Every row gives one point. The points of each table are mixes of a few directions, plus a little noise. How many directions does each table use, and how many do they share? Where both have some left over, give the other angles between the two spaces (their principal angles), to ten degrees, smallest first.
In the rows, 128 means zero.

First (5 x 3):
[[ 56 112  58]
 [ 92  90 136]
 [192 171 150]
 [152 141 140]
 [148 127 156]]
Second (7 x 3):
[[160 147 143]
 [179 158 151]
 [162 149 144]
 [ 33  72  85]
 [153 143 139]
 [147 139 137]
 [ 61  88  98]]
Directions: first 2, second 1, shared 1

First (10 x 8):
[[153 105 144  80  44 176 111 157]
 [147 116 143  64  79 201  71 221]
 [134 133 146  98 122 149 118 153]
 [141 125 149  82  97 167 107 170]
 [119 131 108 139 161 136  95 169]
 [128 108  93 151 111 140  96 152]
 [113 137 116 180 164  69 176  50]
 [105 154 121 163 209  86 145 105]
 [127 121 123 158 113  94 167  64]
 [112 151 138 166 179  62 194  38]]
Second:
[[131 151 167  73 150 155 118 171]
 [133  99  99 166  78 113 141  85]
 [114 136 109 159 173 108 123 126]
 [106 149 112 157 207 106 117 141]
 [161 106 169  61  18 172 140 127]
 [124 162 168  74 180 151 112 182]
 [125  92  72 205  89  92 144  65]]
Directions: first 3, second 2, shared 2

First:
[[ 93 151 178 120 157 134 100 139 142 130 135  78]
 [116 174 138  89 203 146  92 109  85 163 150 120]
 [ 90 152 161 103 180 148  82  86 132 113 105 121]
 [184 103  83 190  40 118 195 155 122 125  94 181]
 [165  69  83 214   7 108 194 132 110 112 124 139]
 [ 74 143 151 117 162 147 121 110 156 167  97 132]
 [128 116 104  98 150 118 121 120 100 155 188 110]
 [123 176 175 116 166 138 106 163 137 131 120 103]
 [142 148 145 114 150 135  97 117 123  83 111 134]
 [149  69  99 182  34 110 168 123 148  83 106 145]
 [144 107  91  63 159 107 132 154 151 146 177 145]]
Second, 9 rows:
[[114 140 229  92 183  78 121 151 113 124 184  61]
 [142 116  29 163  73 178 135 105 142 132  73 194]
 [120 135 184 108 159 100 124 141 120 126 159  91]
 [121 134 179 110 156 103 125 140 121 126 156  94]
 [138 120  58 153  89 163 133 112 138 131  89 175]
 [132 124  97 139 111 144 130 121 132 129 111 149]
 [126 130 145 122 137 120 127 132 126 127 137 117]
 [144 115  17 167  67 183 135 102 144 132  67 202]
 [116 138 215  97 176  85 122 148 115 125 176  70]]
Directions: first 6, second 1, shared 0; angles 30

First, 11 rows:
[[129  96  87 147 104  77 118 169 106 141 117 121 132 105 177 110 153 120
  112 156 117 113 113 125]
 [108  70  86 151  95 103 115 172  98 133 135  98 136  87 157 117 155 107
  105 164 118 115 106 115]
 [114  76 109 157 114 101 125 139  97 126 126 129 116  79 143 144 159 114
  125 150 130 127 127 128]
 [136 194 174  89 156 193 137  89 171 119 141 128 137 186  76 127  83 144
  141  89 133 140 138 128]
 [156 226 189  81 172 183 143  72 184 122 127 155 130 207  80 129  75 159
  154  73 137 144 151 140]
 [155 220 169  81 159 173 136  97 181 129 127 139 141 209  98 109  77 155
  141  85 128 134 137 133]
 [105  54  77 161  90  89 113 179  88 134 132  98 133  72 167 119 166 103
  103 173 117 113 104 115]
 [122  82  81 152  98  77 116 176  99 141 121 113 133  95 178 110 158 114
  107 163 116 111 108 121]
 [162 179 163 119 164 111 144  83 146 128 101 187 104 155 126 148 118 155
  159  95 141 141 160 153]
 [ 94  42 104 169 105 114 123 142  82 118 139 113 115  51 130 156 169 101
  120 161 132 129 123 121]
 [127 169 170 103 151 187 137  89 156 116 142 129 130 161  76 139  97 137
  142  97 137 142 140 129]]
Second:
[[147 110 124  85 100 159 122 148 109 117 106 155 168 110 124 115 106 136
  120 138 151 124  96 136]
 [121 126 146 149 127 166 125 135  87 127 129  87  91  98 122 118 134 107
  134 149 169 158  91 125]
 [ 92 156 155 190 130  92 139  91 125 132 166 126  74 148 130 167 165 104
  152 129 124 128 107 126]
 [122  82 146 145  91 164 114 156  92 156 137  90 128 102 134  76 114 117
   97 146 124 170  96 121]
 [110 169  83 153 197 191 168 143 227 129 144  45 100 107 123 109  73 162
   72 135 114 141 213 119]
 [138 106 135 140 128 120  97 120 103 107 120 107 154 156 145 165 173 155
  164 170 133 111 118  99]
 [150 158 122  82 151   7 132  98 135 140 110 227 112 160 114 137 150  87
  165  28  93  98 179 163]
 [145 118 112  81 100 124 127 134 146 115 113 188 196 142 132 138 109 156
  120 129 115  95 123 134]]
Directions: first 3, second 6, shared 0; angles 40, 60, 60

First:
[[138 128 136 165 162  95 147 138 143 119 173 116 133  90 151 185 146  99
  120 143 125 131 165 132 149 143 108 123 129 164 117 140]
 [116  96 143  81  74 124 116 115 120 126 112 140 126 166 133 125 101 184
  104 122 132  92 104 133 130 132 140 123 118 144 112  92]
 [126 158 102 119 170 190  87 161 140 130 155 132 143  29 101  98 167 114
  130 118 143 138 123 180 115  99 160 150  68 113 122 152]
 [117 108 125 172 123  83 174 101  88 113 121 100  91 157 140 156 135 123
  137 137  99 148 152 105 162 151  82 132 149 166 115 129]
 [136 112 139 115  84 126 142 117 121 127  62 124 127 232 120  85  99 135
  134  99 116 133  97  88 117 138 126 120 169  97 163 119]
 [166 139 152 147 124 136 153 121 191 120 101 161 140 179 123 114  90 111
  102 115 136 120 104  97  97 131 131 121 186 108 143 100]
 [116 168 122  64 135 158  64 133 144 177 156 174 153  78 127 118 108 150
  149 169 172 100 119 145  83  90 175 113 115  68 130 127]
 [ 75 122 100  88 103 132  99  99  52 148 133 126  91  97 122 120 134 185
  155 162 126 122 130 150 139 110 130 139  86 132  93 123]
 [151 143 126 170 167 160 145 137 177 101 150 145 127  66 111 131 143 106
   92 117 131 132 126 155 123 122 129 151 117 156 102 116]
 [140 107 136 158 137  75 153 159 103 120 116  61 149 186 153 149 158  72
  158  99 100 163 161  95 165 165  98 108 145 131 184 184]]
Second:
[[117 119 139  49 100 116  71 158 115 164 132 119 173 155 150 128 120 146
  153 129 148 104 125 128 120 125 164  95 109  86 168 152]
 [121 122 131  98 116 127 106 137 121 139 131 126 141 131 134 128 126 141
  133 129 135 117 126 134 127 126 141 119 114 119 135 133]
 [108 111 102 189 139 174 174  79 120  65 149 151  46  22  87 131 150 180
   56 128 105 123 115 194 157 119 101 200  72 240   7  60]
 [155 151 148 115 135  88 117 159 144 170 105 110 183 219 156 125 110  64
  185 126 138 148 142  61 104 139 134  76 196  40 226 183]
 [119 121 128 103 117 132 109 133 120 133 134 128 133 120 130 129 128 147
  126 129 133 115 125 141 130 125 139 126 108 130 124 126]
 [117 119 120 135 126 145 134 115 122 110 138 136 104  89 116 129 135 154
  104 129 123 120 122 155 138 123 125 150 100 165  87 105]
 [110 113 127  86 108 137  98 133 114 132 140 130 132 107 130 129 130 165
  120 129 136 105 120 155 133 122 147 130  89 139 112 120]
 [139 137 130 150 139 121 144 126 137 127 121 126 128 143 128 127 126 105
  135 127 124 141 132 110 125 132 118 125 152 118 141 135]
 [151 147 119 230 168 132 202  97 151  92 116 135  84 120 107 127 134  84
  111 126 104 167 136 108 132 135  82 157 175 157 104 113]
 [142 140 138 124 132 108 125 143 137 148 116 119 155 174 142 127 119  94
  157 127 133 139 135  94 116 134 130 102 164  84 177 155]]
Directions: first 6, second 2, shared 2

First (8 x 32):
[[135 160 111 119 186 130  77 121 132 155  47 127 109  98 145 149 109 201
  153 191 109  73  92 117 154  93 177 124 126 125 110  98]
 [149 191 115 151 141 123 109 163 111 132 125 151 132 112 161 176 145 146
  136 152 103 110 130 126 185 125 157 113 132 169 107 114]
 [110 205 188  44  88 167 116 136  99 145 132 138 153 160 151  31 104 142
  142 111 116 157 113 187  70 224 111 116  75  44  91 117]
 [151 175 103 131 174 133  83 144 125 136  73 122 104 108 139 169 130 187
  146 175  91  85  98 121 189 109 171 128 135 151 107 109]
 [133  27 112 123 121 150 168 124 149  78 145  75 109 117  56 142 110  86
  104  69 140 173 116  91 130  82 102 150 186 119 174 165]
 [104  26 109 170 132  81 151  65 167 134 141 113 112 153 101 116 147 101
  112 134 171 109 158 117  84  99  99 152 123 148 162 142]
 [ 92 190 199  94  84 131 141 131  96 172 152 201 206 120 198  52  91 107
  141 121 173 156 154 152  27 170 120  82  80  63 107 100]
 [149  53  86 194  98 107 178 139 146  69 211  94  99 159  74 185 188  55
   89  74 123 162 166 112 185 120  87 157 170 204 165 178]]
Second, 10 rows:
[[126 105  97  51 127  67 106  93 168 173  66  96 127 147 140 140 141 223
  149 232 147 158 141 169 131  71 170 129  82 126  64  38]
 [138 151 162 174 127 196 155 152 101 111 174 164 135 112 114 104 103  58
  120  58 109 110 108  93 131 164  94 119 164 118 168 195]
 [149 145 166 101 123 196 154 120 132 170 132 166 146 131 108  76  91 136
  147 147 111 135  97 113 136 115 120 109 126  88 114 133]
 [130 122  45 112 144  56 133 140 139 119  87  80 109  95 164 218 138 105
  120 117 167 151 159 135 149 112 145 128 147 194  99  90]
 [124 131 159 147 123 155 125 128 118 121 151 146 133 138 115  98 127 124
  127 118 112 115 118 122 118 143 117 130 126 107 149 153]
 [107 127 142 215 127 127 114 155  92  59 181 128 117 125 126 138 153  66
   98  43 118  90 140 113 110 185 101 148 154 145 197 199]
 [147 161 178 166 126 227 168 150 101 127 177 180 142 112 105  83  86  55
  127  60 102 112  94  84 135 161  89 110 165 103 164 201]
 [137 116  89  41 131  82 123  98 169 183  61 102 129 134 142 147 126 206
  152 223 150 167 135 159 142  67 167 120  93 131  54  38]
 [143 126 133  49 124 134 132  96 162 194  83 133 141 143 123  99 109 204
  158 220 129 158 114 147 137  75 154 113  92  97  68  62]
 [ 78  96 109 226 127  40  69 147  96  25 168  84 100 142 143 176 204 103
   84  63 132  83 175 146  91 187 121 175 131 172 201 172]]
Directions: first 5, second 3, shared 0; angles 40, 50, 60
